Every row gives one point. The last column is the point's height on a tilted bowl or saddle (a function of degree 2), plus a little noise. Count its main directions that bend up, bend down and stay straight.
In the rows, zero is written as 128.

Points (17 x 4):
[[149  99 153 136]
 [100 124 170 134]
 [101 138 152 161]
 [160 107 152 136]
 [185 128 113 140]
 [136 132 112 162]
 [114 150 149 155]
 [160 109  73 111]
 [144 116 149 148]
 [ 86  99 163 119]
 [152  78 100 125]
 [107 121 129 166]
 [ 76  83 151  93]
 [ 97 141 169 141]
 [187  89  97 140]
 [147 121 127 161]
 [107  98  60  42]]
Directions: 0 up, 2 down, 1 straight

Points:
[[117 106 138 172 118]
 [136 104 138 130 141]
 [155 109 142 166 138]
 [135 154  80  71 180]
 [170 115 174 115 136]
 [115 103 160 128 125]
 [143 114 168 150 129]
 [218 159 163 172 131]
 [114 127  76 149 176]
 [153 147 108 139 167]
 [157 199  76 158 143]
 [146 114 104  97 191]
 [ 96  94 116 121 132]
 [148 128 161 108 141]
 [133 125 138 117 151]
 [ 90 100 186  79 140]
 [151 128  99 137 184]
 [103 161 101 112 162]
 [116 144 139 105 153]
 [129 152 117 119 156]
 [159 123  90 195 179]
 [122 127 182 177 138]
 [167  86 131 133 165]
 [142 110 152 185 119]]
Directions: 1 up, 1 down, 2 straight

Points:
[[194 115 134  96 164]
 [111 158 227 123  82]
 [167 145 138 134 151]
 [162 134 130 154 148]
 [142 129 124 152 138]
 [182 107 166 147 172]
 [109 160 139 119 131]
 [ 99  94 116 126 147]
 [142 145 129 123 134]
 [150 105 109 110 130]
 [152 125  86 123 127]
 [153 112 173 146 135]
 [146 152 148 141 135]
 [ 80 129 132 153 127]
 [129 150 133 128 131]
 [ 91  78 100 121 168]
 [ 27 127 122 103 199]
 [131 100 119 143 139]
 [ 94  79  84 181 203]
 [132 157 188 156  99]
 [144 166  99  79 135]
 [142 117  99 172 158]
 [148 142 126 146 140]
 [192 143 132  83 166]
 [130 148  78 124 139]]
Directions: 3 up, 1 down, 0 straight

Points:
[[141 107  76  73 124 123  88]
 [118 124 119 175  99  85 127]
 [124 170 178  96 135 146 100]
 [161 101  97 105 100 126 108]
 [146  48  88 120 157  78 100]
 [126 116 138 134 117 132 127]
 [166 117  49 140  99 151 101]
 [143 124 101  59 106 168  73]
 [146 131 115 114 182  73  89]
 [105 120 123  95 101 177  93]
 [108 126  90 129 141 121 119]
 [117 133 139 175 129 120 130]
 [121 121 139 139  90 115 129]
 [138  71 107 171 150 121 131]
 [ 74 131 173 125  82 156 126]
 [ 95 155 154 142  82 144 122]
 [126 141 135 171 133 131 123]
 [151 122  94  95  96  99 102]
 [167 135  99 196 146  68 105]
 [121 159 157  61 187  59  22]
 [162 130 134 101 124 137 110]
 [148 122 138 153 124 117 124]
 [130 150 177 116 149 157  98]
 [118 176 149 111  84  66  92]
 [119 156 173  72 162 121  81]
 [139 147 151 132 128  98 118]
 [ 88 130  89 120 171 116  98]
 [175 134 145 160  90 102 106]
 [166 103 145 139 146 103 113]
 [151 108 169  99 131  84 102]
 [179 155 132 119 138  91 107]
 [106 142 122 168 166  92 116]
 [111  94 104 126 168 147 114]
 [ 85 129 139  99 149 122 103]
 [117  49 135  82 100 112  87]
 [ 89 155 129 135 123  93 113]
 [111 113 131 125 168 106 113]
 [195 134  59 121 130 142 103]
 [115 136  96 146  96  99 120]
 [144 134  91 101 120 119 107]
 [203 106 103 174 145 174  71]]
Directions: 0 up, 4 down, 2 straight

Points, 76 rows:
[[194  94 128  93 133 146  88  79  67]
 [130 111  73 150 147  90 176 159  91]
 [184 149 190 138 119 174 104  94 103]
 [144 193 154 129 193 110 135  95 111]
 [114 164  81  89 131 171 122 124 102]
 [109  89 109 171  40 111 129 130 117]
 [171  72 148 181 122 152  83 123 116]
 [119 109 103 137  87 159 125 139 116]
 [145  62 145 123 149 130 169 107  84]
 [118 153  97 119  92 162 136 166 107]
 [158 118 111  83 163 119 134 104 113]
 [138 125 153 100 104 130 150 130 123]
 [125 112 112 133  84 110 172 193 116]
 [ 88 124  91 148 110 145  97 130 109]
 [104 144 158 105  89 135 152 113 113]
 [ 94 111 135 158 194 124  96  71  85]
 [141 192 125 137 110  92 113 142 119]
 [ 97  84 117 111 123 143 115 104  93]
 [140 102 147 142 134 128 173 161 132]
 [153  83 126 156 126 103 181  77  72]
 [101 117 145 119 166 114 102  95 111]
 [124 143 158 128 140 129  75 135 139]
 [ 80  95 115 117 111 140  95 177  96]
 [ 96 161 151 102 110  92 113 123 106]
 [142 193  90 113 143 127 157 158 107]
 [156 130 137  70  85  79 109 149 102]
 [ 83 117 102 171 160 118 202 122  36]
 [161 149  59 161 138 167  93  78  81]
 [121 129 124 117 194 105  72 106 135]
 [152 120 118 125  82 147 133 140 129]
 [ 90 118  77 103 138 140 145 127  92]
 [113 164 116 144 151 100 133  40  72]
 [120 121 102 136 138 136 142 139 120]
 [ 87 108 132 138 186 147 170 129  73]
 [ 98 105 155  76 166 121 114 117  92]
 [112 121 158 102  95 128  83 109 110]
 [164 135 110  87  93 147 155 139 120]
 [120 182 123 125 118 191  89 101 102]
 [153 105 124 152 119 127 110 143 142]
 [ 96 135 126 113 172  97 152  99  87]
 [118 112 124  78 123 125  91 161 101]
 [102 119  67 106 101 128 103 131  94]
 [118 100 100 180 137 121 164 141  95]
 [150 101 140 118  74 138 142 113 121]
 [143 120 149 132 222 115 166 124 124]
 [133 173 134 155 158 110 123 154 133]
 [113 126  55 162 131 103 112 149  87]
 [136 106 122 136 112 138 122 120 126]
 [ 99 138 162 155 165  77 144 163 109]
 [170 113 119 113 100 110  73 127 114]
 [147 116 146 121 188 111 112 168 169]
 [ 86 163  69 149 150  77 118 164  64]
 [139 138 135  79  98  99 132 138 113]
 [135 117 148 117 115 161 171 102 108]
 [115  98 113 132 195 169 135 149 113]
 [144 154  69 128  82  98  96 109  96]
 [121 166 139 151 125 101 122 166 128]
 [134 133 135 128  62  88 125 109 132]
 [ 95  64 148 163 129 113 129 177 112]
 [139 173 175 156 173  60 120 181 148]
 [170 120 128 109 115  82 160 133 135]
 [160  96 110 171 152 100 118 166 153]
 [145  94 164 106 114 126 182 109 103]
 [132 101 134 140 147 192 171 157 101]
 [138 123 111 156 124  70  61  81  96]
 [ 86 111 157 136  98  73 103 142 122]
 [116 122 136 123 159  99 115 114 124]
 [ 96 102 121  85 184 142 139 190  87]
 [132 113  73 192 169 132  86 154 114]
 [124 135 147 131 143 101 107 115 134]
 [135 147 147 146 153 152  84  97 125]
 [183  89 120  68  97 116  76 140  69]
 [ 78 114 142 145 115 201 121 198  62]
 [120 100 182 144 130 104 181 126  99]
 [106 161 142 110  57 135 133 123 123]
 [111 141 109 176  78  74  95 136 118]]
Directions: 1 up, 5 down, 2 straight

Points, 63 rows:
[[ 89 150 154 179 122 116 121 170 147]
 [ 71 137  58 157  69 130 136 105 233]
 [157 168 141 162 163 139  92 152 116]
 [155 107 127 142  96 176  93 193 165]
 [103 109  99 110 105 196 165 159 150]
 [105 174 194 151 202 102  80 111 133]
 [109 131 110 143  72 111 162 118 144]
 [150  93 137  76  95  99 100 130 120]
 [170 118 131  78 155 135 154 148  92]
 [180 138 147 148  67 123 119 122 106]
 [126 133  93 161 160 104  50  98 117]
 [128 138 112 159 137  61 134 123 110]
 [141 123 166 169 153 200  57 137 156]
 [120 125 185 137 101 147  81 145 153]
 [170 132 110 142 166 159 135 102 122]
 [ 83 120 141  89 110 165 168 116 133]
 [103 132 106 169 141 187 139 102 172]
 [ 92  81 179 146 139 125 107 161 142]
 [172  82  75 112 166 136 110 100 137]
 [137 172 125  89 200 129  86 129 136]
 [134 169  65 157 151  89 155 136 129]
 [120 117 141  83 140 127 118 111 135]
 [181 167 134 113 102 110 115 135  72]
 [121 166 101 147  90 199 123 108 177]
 [136 179  95 129 116 117 160 160  96]
 [160 128 140  83 138 135 116 113 112]
 [168 187 113 100  82  91 130  97  60]
 [146  69 162 130 154 110 127 150 119]
 [167 125 151 116 107 123 187 143  61]
 [177  90  87 149  57  88 128 125 147]
 [145 163 120 112 160 179 101 108 149]
 [124 136 106 113 169  98 126 142 113]
 [134  99 117 135 121  75 161 158 109]
 [106 136 112 147 123  75 116  89 138]
 [134 192 162  82 152 151 116 140 112]
 [130 143 145 122 161 130 140 111 118]
 [100 137 151 118 113 140 165 140 113]
 [ 80 119 131 156  73  89 120 130 171]
 [146 148  66 133 125 130  96 133 140]
 [107 118 131 192 171 141 129 118 122]
 [119 141 152 113 120 111 137  91 120]
 [128 114 145 178  83 110  81 133 146]
 [128 116 107 125 102  96 134 127 128]
 [136 154 126 127 115 157 141 120 120]
 [ 97  84 127 119 134 178 113 140 185]
 [164 150 154 118 116 154 122 146 100]
 [138 105 158 171 112 159 117 144 136]
 [117  97 134 150 129 122 147 159 127]
 [ 97 162 121 125 133 135 119  78 167]
 [ 84  64  92  64 190  69 111 160 143]
 [ 88 154 163 173  96 118 165 118 136]
 [151 131 120 151 123 104 169  96 113]
 [115 121 123 132 164 201 125 123 160]
 [104 127 166 126 123 135  73 130 160]
 [123 137  77 123 140  76  84  64 123]
 [143 126 173 176 209 134 141  89  95]
 [169 152 108  96 152 148 144 167  83]
 [139 122 147  89 110 154 145 173 109]
 [ 68 122 136 126 112 124 118 117 173]
 [147  95 125 151 159 159  88 144 136]
 [147 165 107 131 188  79 101 188  85]
 [148 147 130 143  86  64  76 134  98]
 [168 120 131  91  90 142 138 103 100]]
Directions: 3 up, 2 down, 3 straight
